Every row gives one point. Each copy is the shape, with its points in the same order, turned, moved and blurred by noise. Some copies are also mirrored. Which?

Shape, 7 rows:
[[ -5 -95 -44]
 [ 20  21 -12]
 [ 37  57  -4]
 [ -4  -5  32]
 [-22 -32   7]
 [-16  12  38]
 [-38  28 -13]]
Copy 1, 7 rows:
[[ 30 -92  21]
 [ -4   4 -46]
 [-10  31 -71]
 [ 15  22   6]
 [  9 -15  24]
 [  2  38   5]
 [-45   7  -5]]
Copy 1 is: only turned
Copy 2 (7 x 3):
[[-88  63  18]
 [ 14   4 -17]
 [ 51  -5 -30]
 [  2 -21  36]
 [-33  -2  22]
 [  6 -33  31]
 [-18 -43 -22]]
Copy 2 is: mirrored

Shape:
[[ 64   4 -59 -19]
 [ 53  -5  20  27]
 [-68  10  38  43]
 [-27 -26  39  51]
 [-61 -11   3 -12]
 [ 18  -4  29  39]
 [-36  26 -15 -32]
 [-25 -15 -61  45]
 [-22  -5  43 -34]]
Copy 1 (9 x 4):
[[ 20 -15 -68 -38]
 [ 55 -33  24 -26]
 [-10  48  93  18]
 [ 10  24  87 -24]
 [-65  20  49   2]
 [ 34  -7  47 -15]
 [-43  11   9  25]
 [-12  69  -1 -48]
 [-32 -32  53  13]]
Copy 1 is: mirrored
Copy 2 (9 x 4):
[[ 64  48  17 -45]
 [ 41  33  11  46]
 [-62 -28  -4  54]
 [-14 -27 -16  68]
 [-21 -58  -4  -2]
 [  9  18   4  51]
 [-28 -26  31 -25]
 [-16   6 -63 -24]
 [ 12 -50  50  24]]
Copy 2 is: only turned

Shape:
[[ -8  12 -10  34  61 -48 -52   4]
 [  8  -3 -44  10 -14  12 -29  11]
 [-33  33 -26  39  22  35  18   0]
 [ 48 -35 -14  13   0 -11   1   3]
 [-21 -31  32 -36  13  28   3 -52]
 [-33 -21  24  37  -5 -10 -45 -32]
 [-34  43  43  14 -27 -26  22  14]
 [-13 -26  34 -45  33  30 -10   8]
 [ -6  -3 -43 -30  29  -7  -6 -45]
 [ -8   4  -7 -13  33 -38 -28  -5]
 [ 33  36  28 -47 -20  -3   2  30]
 [-16 -42 -19   8  16  35 -44 -53]
 [ 22   9   0 -44 -11  34  -4 -19]
 [  0  -7 -29 -11  41 -31   3  20]]
Copy 1 (14 x 8):
[[ 18 -22  -9  42  95   8 -10  36]
 [ 26 -43  -3 -15  20 -26   4   9]
 [ -3 -40   6  23 -17  40 -10  24]
 [ 24   4  32   0  33 -32  41  16]
 [-49  12  38 -17  36  32  19 -44]
 [-11 -24  13  48  52  -8  -9 -40]
 [  0  40 -26  53 -12   5 -38  -9]
 [-46  27  38 -29  37   5 -26  -3]
 [ -9 -13 -15 -26  49  34  43   0]
 [  5   6 -15   7  70   1   1  14]
 [ 28  62  -2 -35   3  -6 -35  -2]
 [-20 -57  33  -6  55   9  23 -37]
 [ 12  12  17 -47   9  13   2 -25]
 [-10  10 -12  -2  45  -6  14  50]]
Copy 1 is: only turned
Copy 2 (14 x 8):
[[ 28  29 -52 -34  39 -44  14  19]
 [ -6  14 -43  28 -23   7  17  29]
 [-50  53 -24 -20   8  27  20   5]
 [ -9 -30 -29  20   7  -5  56  24]
 [-22 -41   1 -23 -22   2  -3 -57]
 [-13  22 -29  -5 -18 -63  18 -37]
 [-22  46  62   4   6 -28  12   1]
 [ 11 -31  11 -51 -36  14  15 -14]
 [-13 -26 -42   1  22  18 -28  -7]
 [ 16  -1 -17 -18  21 -23 -10  15]
 [ 37  -4  52  19  -4  28  27  16]
 [-21 -13 -73  -7 -30  -9   4 -41]
 [ 10 -17   3  19 -18  45   9 -22]
 [ -1 -11 -20 -26  24  -3   6  44]]
Copy 2 is: mirrored
Copy 3 (14 x 8):
[[ -5 -52 -73  -1  36   8 -24 -27]
 [ 11 -11  -1  19 -33   0 -33 -40]
 [-36  17 -32  -4 -29  28  18 -28]
 [ 44 -27   7  34  -9  19 -12   6]
 [ 54  -3 -10 -61 -32   1  19  49]
 [ 47  20 -59 -14  27 -17 -11   3]
 [-33  23  12 -15  56 -35  27   0]
 [  1 -23  -6 -40 -26  -3 -18  59]
 [ 34 -45 -25 -29 -42   1  20 -23]
 [  7 -59 -39 -14  17  -9  -1  -3]
 [-16 -28  71 -22  18  -5 -19  13]
 [ 56   8 -51 -31 -44   9 -22  -3]
 [ 22 -13  45 -42 -30  12 -14  -2]
 [-10 -64 -27  15 -17   4  -2  -4]]
Copy 3 is: mirrored

Shape (12 x 9):
[[ 29  39 -44 -43  19  26  32  23 -20]
 [-44 -73 -50  62  11  -4 -43   4 -20]
 [ 11  -1  33  67 -41   0  15   7  24]
 [  5 -23  38  -5 -22  37 -49  56 -47]
 [-47 -18  17  42  80 -33  22  13   8]
 [ 55  28  14 -31 -20  -6  48 -33  29]
 [-47 -57   2  10 -17  11 -65  23  56]
 [ 40  26  15 -42 -30 -49 -49  -8  52]
 [-41  46 -30  30 -40 -50 -60 -13 -21]
 [-51 -59 -23 -17 -35 -31   7  -1  32]
 [-41   7 -31 -32   2 -40  10  43  34]
 [-23 -12 -42 -16  54  66  28 -38 -30]]
Copy 1, 12 rows:
[[ 49  24  18 -17 -32 -29 -27  -9 -44]
 [-59 -87  -9  80   1 -15 -21  29 -23]
 [-26  16  -1  10  26  36 -24  50  49]
 [ 15 -39 -22  -5  74  17 -70  -1 -30]
 [-93 -15  53  10  19 -39  -8 -18   2]
 [ 33  63   7  -5 -11  33  38 -10  12]
 [-75 -71 -28   3  30  62  -3  25 -42]
 [ -3  11 -75 -48  -8  37  34 -21  14]
 [-43  -9 -94  39 -27   0 -53  -7   9]
 [-63   1 -37  32  24  13  33  19 -58]
 [-51  22 -29 -23 -10 -26  11   9 -63]
 [  0 -11  66  55 -28   0 -25 -37 -65]]
Copy 1 is: mirrored
Copy 2:
[[-31  52 -32  35  16 -14   5  54 -28]
 [-28 -95 -12 -26 -52 -59  21  15 -42]
 [ 82 -43   1  -6  19 -13  -9   9  -5]
 [  6   4  42 -52  -1  10 -11  40 -78]
 [-27 -58  46  35  26 -57  37 -17  12]
 [ 32  51 -47   9  31   6  -1   9  44]
 [ 17 -26  49 -37 -90 -28 -17  -3   0]
 [ 35  65 -13 -49  -9 -57 -40 -28  21]
 [ 10 -16 -33 -10 -26 -53 -43 -65 -72]
 [ 20   0  -2 -11 -79 -39  55 -18   0]
 [ 11  34  17  32 -43 -61  31 -18 -22]
 [-77 -24 -30  36 -18  23  28  41   1]]
Copy 2 is: only turned
